Each row of a before or after table is a point. One or more steps were done to the points. Then noise was added and the rows were shuffled. The steps act on columns, c1 being the first. Name the steps. A step turns or swaps two columns, mirrors them in a line or flattens them onto one, adds a multiple of one to another, or multiplies or shifts one. Angles are multiples of 10 degrees, from the lower column toward the higher: turns from -170 to 170, lines from 10 to 170 but not 90. Use the fewest steps. Two steps may share a column if one is a turn and the other turns, adds or multiplies; they go together, in the order done. Otherwise the lowest column goes first.

Before (9 x 3):
[[ -2.4   1.6  -3.6]
 [  3.3   3.1   1.3]
 [  3.1   1.9   1.7]
 [-10.1  -6.8  -2.5]
 [ -0.1  -4.7  -3.4]
 [  8.5   2.2   5.8]
 [ -0.1  -1.3   5.4]
 [ -2.3   1.5   1.9]
 [ -2.4  -4.1  -3.9]]
After (9 x 3):
[[ -6.8   1.6   1.7]
 [ -6.9  -0.3  -0.5]
 [ -7.4  -4.7  -3.9]
 [  9.3   2.1   1.8]
 [ -0.2  -4.2  -3.7]
 [-30.2  -5.1  -4.3]
 [ -0.4   1.9   1.2]
 [ 26.0   4.6   3.6]
 [  9.8   2.4   2.2]]
Steps: multiply c1 by 3; flatten c2 and c3 onto the line at 40 degrees

Before (13 x 9):
[[ 0.9  0.0  1.6  0.5  7.3 -0.8  7.9 -1.4  6.1]
 [ 2.0 -1.0  0.7  2.2 -1.6  2.5  2.9 -0.5 -6.4]
 [ 6.9  7.1  3.2 -5.9  6.9 -0.2 -3.6 -2.1  1.1]
 [ 1.3  3.8  0.2 -5.7  9.0  4.3 -5.5  0.0  0.8]
 [-3.8 -3.2 -0.3  2.9 -1.8  0.8  6.8 -2.1 -3.6]
 [-0.7  1.9 -0.6  1.8 -6.9 -4.1  2.7  2.0  0.1]
 [ 4.1  7.8 -2.4 -2.4  4.8  4.3 -8.7 -4.1  7.1]
 [ 0.0  1.2  2.8  6.6 -2.8 -5.2 -0.7  3.3  1.3]
 [ 2.1  6.7 -2.2 -4.0  6.9 -0.8  5.4 -4.0  2.1]
 [ 1.8  7.4 -4.1  1.5 10.5 -0.4  7.3  2.6  1.1]
 [-0.8  0.5  3.8 10.0 -5.9 -2.3  0.3 -4.4 -3.8]
 [-2.2 -2.7 -1.5  5.1 -2.3 -7.6 -1.2 -3.2 -3.3]
 [ 4.4 -4.9 -2.7  6.7 -3.8 -3.5  4.4 -0.3 -2.0]]
After (13 x 9):
[[-2.1 -1.8 -4.2  2.5 -1.3  2.6  3.0  1.2 -6.6]
 [-0.7 -0.6 -3.5  1.0  2.3 -0.6  8.1 -6.6  6.2]
 [-5.7 -2.5 -7.7  7.0 -2.3 -3.0  4.6  3.0 -1.6]
 [-1.5  2.5 -6.7  4.5 -3.0 -7.8 -1.4  0.9 -3.6]
 [-1.6  4.5 -4.7  2.3 -2.9  1.1  7.0  0.5 -3.4]
 [ 2.0  0.0 -5.2  1.7 -1.9 -4.2  3.0  6.5  0.2]
 [ 0.6  0.2 -1.7  9.8 -6.5 -2.2  0.0  3.0 -3.9]
 [ 4.4 -8.8 -2.4 -5.6  1.9 -0.3 -4.0 -7.5  1.5]
 [ 3.0 -2.6 -4.1 -6.1  4.1  3.9 -5.2 -7.3  0.8]
 [ 5.6 -3.9 -6.8 -3.9 -0.4 -0.8  5.5 -8.2  1.9]
 [ 1.0 -0.6 -1.4  6.3  1.8 -5.1 -1.1  4.9  1.0]
 [ 5.7 -6.2 -7.1 -2.0 -1.2  3.7 -8.5 -7.0  7.2]
 [ 6.4 -3.9 -9.3  1.5  6.9 -0.6  7.8 -8.1  1.3]]
Steps: turn c1 and c2 by -110 degrees; shift c3 by -5.0; turn c5 and c8 by -60 degrees

Before (10 x 14):
[[ 7.4 -2.6  6.7 -8.0  4.5  0.3  0.7 -0.2  0.2 -3.1 -6.1 -0.4 -6.8 -0.2]
 [-5.2 -0.8  6.5  0.6 -2.9 -4.6  0.7 -8.6 -6.5  2.5  5.8 -1.6 -0.6  6.5]
 [-1.4 -3.3  0.4 -3.2  6.0 -6.7 -2.8 -4.7 -1.1  0.7  5.4  1.0 -3.0  2.8]
 [15.7  2.1  1.7 -3.8  5.5  1.0  3.9  0.7  2.3  2.2 -7.3  5.0 -0.4  2.6]
 [-7.4  2.7 -0.4 -5.9 -1.6  7.3  1.1  6.2 -3.8  6.1  8.1 -4.6 -3.9 -1.2]
 [-8.3 -3.8 -4.1 -1.7 -3.8  0.2  2.9 -0.5 -3.8 -1.2  3.9 -0.2  1.2  2.9]
 [-9.7 -0.1  2.0 -4.7  1.1 -1.8  3.7 -1.1 -1.5 10.3  1.7  4.7  2.9  1.0]
 [-4.4  0.8 -1.6 -2.4  1.6 -1.7 10.1  0.6 -4.7  5.3  1.9 -4.4  0.7  0.8]
 [-7.5  4.9 -3.1 -4.0 -2.5 -2.1  0.3 -0.2 -3.8  2.8  2.5 -1.1 -0.4 -4.2]
 [ 8.5 -3.9  4.5 -1.9  4.0  2.5  0.5  0.2 -0.2 -3.5 -1.0 -3.0  1.6 -4.7]]
After (10 x 14):
[[ -9.5  -0.1   0.4  -4.8   1.0   1.8   3.9  -3.5  -2.3  10.2  -1.9   3.3
   -0.5   0.3]
 [ -7.3   4.9  -1.9  -4.0  -2.5  -1.3   0.2   1.0  -3.8   2.8  -6.8  -0.5
    1.2   4.6]
 [ -7.4   2.6   1.2  -5.8  -1.5  -6.6   1.2   1.3  -9.1   6.0  -1.7  -7.7
   -0.7  -3.8]
 [  7.7  -2.6   8.0  -7.8   4.5  -0.4   1.0   0.5   6.0  -3.1  -4.8   0.0
   -4.5  -0.1]
 [ 15.4   2.2   1.8  -3.9   5.2   1.0   4.0  -4.5   7.5   2.2  -1.1   1.9
   -1.4  -2.7]
 [ -8.3  -4.0  -3.4  -1.7  -4.3   2.0   2.8   0.3  -4.9  -1.1  -5.6   0.0
    2.2  -2.3]
 [ -5.4  -0.8   5.3   0.7  -2.6   7.7   0.6   5.6  -7.9   2.3 -10.0   6.5
   -2.8  -2.0]
 [ -1.5  -3.5   1.6  -3.2   5.9   7.0  -2.4   1.6  -5.2   0.7   1.9   4.7
   -1.0   2.4]
 [ -4.4   1.0  -1.7  -2.6   1.8   2.1  10.4   3.4  -3.3   5.5  -9.1  -2.8
    1.0   0.7]
 [  8.3  -4.0   2.5  -1.7   4.2  -5.2   0.5   2.5   1.0  -3.4  -1.1  -1.7
   -1.7   2.1]]
Steps: flatten c3 and c13 onto the line at 150 degrees; turn c6 and c14 by -140 degrees; mirror c8 and c12 in the line at 120 degrees; turn c9 and c11 by 70 degrees; multiply c11 by 2.5

Before (10 x 32):
[[  4.0   5.3   2.2  -7.1   6.2   0.4  -4.2   2.5   0.0  -1.2  -3.5  -3.6
   -2.4  -1.5 -18.3  -2.7   0.8   3.0  -0.4   0.1   0.8  -4.4  -5.3  -2.3
   -0.5   1.0   1.3  -2.4   6.7  -5.5   4.6  -7.1]
 [ -3.1   3.5   2.1  -4.4  -0.6  -2.0  -2.2   1.1   7.0  -0.4  -1.5  -4.2
   -4.2  -1.1   1.6  -2.7   0.1  -1.1   2.0   5.2  -0.5   3.7  -6.3   2.2
   -2.0   3.7   2.0  -0.6  -1.5   8.9   1.9   1.1]
 [  3.9   2.7   2.2  -7.8  -3.8   0.8   1.5   3.3  -1.6  -3.1  -3.8   1.0
   -5.7   0.2   1.3   0.4   4.2   2.7  -2.0   0.7  -2.4   1.4   5.4   4.6
   -2.0   5.6   0.8   1.3   1.2  -2.4  -0.1  -5.8]
 [ -1.7   0.0  -1.3  -0.2  -4.6   3.5  -2.6   3.6  -1.4  -4.0   3.2  -3.5
   11.0  -6.2   2.1   4.6   3.4   0.6  -0.4  -2.1   2.0   2.8   1.5  -2.4
    0.3   2.0   4.3 -12.0   3.2   0.9   4.0  -4.5]
 [ -1.9   4.9   0.4  15.7  -2.0   4.2  -2.9   0.1   2.3  13.4  -3.7   0.4
   -5.0  -1.0  -3.1  -2.7  -2.1   2.8   1.2   0.7   1.6   3.9 -11.4   3.3
   -1.3  -1.9   0.9   0.8   6.9  -3.9   2.2  -3.3]
 [ -3.0  -3.0  -2.4  -6.4  -2.4   5.1  -4.0 -14.5   4.7  -4.1   0.1   0.2
   -0.8  -0.1   2.1  -3.2   1.8 -13.4  -0.8  -2.0   2.2   3.6   4.8  -0.5
   -3.8   1.7   2.5  -0.9   7.0  -5.4   6.3  -7.5]
 [ -2.8   0.6  -6.1  -4.4  -1.9  -4.7   2.0   1.9  -0.3   8.7  -3.5   6.1
   -6.2  -1.9  -2.4  -3.5  -0.3   1.0   0.6   7.5   1.2  -0.2  -6.0  -2.8
   -2.0  -0.5  -4.3   0.7  -9.3  -5.3   0.8   5.5]
 [ -2.3   3.8   2.2  -6.4  -4.4   1.8  -3.6   0.5   3.3  -2.2  -2.3  -2.9
   -3.4  -1.4   1.7  -5.4  -0.1   0.7   1.4   2.6   2.1  -1.7   5.3  -2.4
   -3.9   2.0  -7.2  -1.4   6.4  -2.3  -0.3  -2.5]
 [ -2.8  -4.5   2.7  -5.8  -3.7   3.0  -3.1  -0.8  -1.1  -2.5  -4.1   0.1
    7.8  -2.2  -1.5  -5.5  -1.3   1.6  -1.3  12.5   2.0  -5.6   0.4  -1.2
    3.3   2.1   1.0   1.2 -17.6  -9.2   5.8  -7.7]
 [ 10.9   0.8   2.8  -8.1  -3.2   1.6   2.1  -8.9  -0.9  -1.8  -0.1  -1.8
   -3.8  -3.3  -0.7   4.3  -2.1  -2.5   1.0   2.3  -1.8  -4.5   1.8  -3.4
   -2.7   2.7   4.1   0.6   0.5  -7.8   2.9  -4.7]]
After (10 x 32):
[[ -1.7  -2.2   0.9 -12.2  -1.7   3.9  -3.2  -0.1   1.8  13.5  -3.9   0.6
   -4.7  -0.9  -9.7  -2.7   4.7   2.8   0.5   0.6   1.6   4.3 -11.5   3.5
   -1.4  -2.1   1.3   1.0   6.8  -4.0   2.2  -3.4]
 [ 10.9   0.6   3.0   5.0  -3.0   2.1   1.8  -9.1  -1.0  -1.5  -0.3  -1.7
   -4.1  -3.6   6.8   4.3   2.0  -2.6  -0.9   2.1  -2.2  -4.3   1.5  -3.0
   -3.2   3.0   3.8   0.8   0.8  -8.1   2.9  -4.6]
 [ -1.6  -2.3  -1.5   2.0  -4.5   3.7  -3.0   3.8  -1.4  -4.4   3.1  -3.4
   11.0  -5.9  -1.0   4.8  -2.9   0.7   0.8  -2.2   2.0   3.1   1.2  -2.6
    0.1   1.8   4.2 -12.2   3.6   1.3   3.5  -4.2]
 [ -3.0   0.3  -6.2   1.0  -1.7  -4.8   1.8   1.6  -0.3   8.8  -3.9   5.9
   -5.9  -1.9   4.9  -4.0   0.1   0.8  -0.1   7.5   1.2  -0.1  -6.1  -2.9
   -1.9  -0.3  -4.5   0.6  -9.3  -5.2   0.8   5.4]
 [  3.8  -4.2   2.2  -9.4   6.0   0.7  -4.4   2.6   0.1  -1.0  -3.0  -3.5
   -2.4  -1.6  17.2  -2.7   2.5   3.2  -0.9   0.5   0.4  -4.8  -5.4  -2.5
   -0.4   0.8   1.1  -2.2   6.4  -5.6   5.1  -7.1]
 [  3.9  -5.1   2.3   6.1  -3.8   0.7   1.7   3.3  -2.0  -2.8  -3.8   0.9
   -5.5  -0.1   5.2   0.4  -1.3   2.4   0.2   0.6  -2.3   1.0   5.8   4.9
   -2.1   5.8   1.2   1.4   1.0  -2.3  -0.1  -5.6]
 [ -2.9   0.7  -2.4   5.7  -2.4   5.4  -3.5 -14.1   4.7  -3.8  -0.6   0.3
   -0.5   0.1   3.6  -3.3  -3.1 -13.7   0.7  -2.3   2.3   3.5   5.0   0.2
   -4.2   1.8   2.4  -1.1   6.9  -5.0   6.1  -7.3]
 [ -2.9  -2.9   2.3   4.4  -0.5  -2.0  -2.0   1.1   6.7  -0.3  -1.3  -4.5
   -4.3  -1.3   2.4  -2.9   2.0  -1.1   0.9   5.4  -0.2   3.9  -6.6   2.6
   -2.0   3.9   2.1  -0.5  -1.6   8.7   1.9   1.2]
 [ -2.9   4.8   2.8   2.9  -3.9   3.3  -2.8  -0.8  -1.4  -2.4  -3.8  -0.3
    7.8  -2.0   5.3  -5.3  -1.9   1.4  -1.1  12.9   2.3  -5.8   0.3  -1.1
    3.3   2.0   1.1   1.1 -17.7  -9.3   5.9  -8.0]
 [ -2.4  -2.9   2.0   5.4  -4.5   2.1  -3.3   0.3   3.0  -2.4  -2.1  -3.2
   -3.5  -1.4   3.9  -5.6   2.4   0.5  -0.4   2.5   2.1  -1.2   5.3  -2.5
   -3.9   1.8  -7.2  -1.3   6.6  -2.3   0.1  -2.4]]
Steps: turn c2 and c17 by 140 degrees; turn c4 and c15 by -130 degrees; flatten c19 and c22 onto the line at 80 degrees
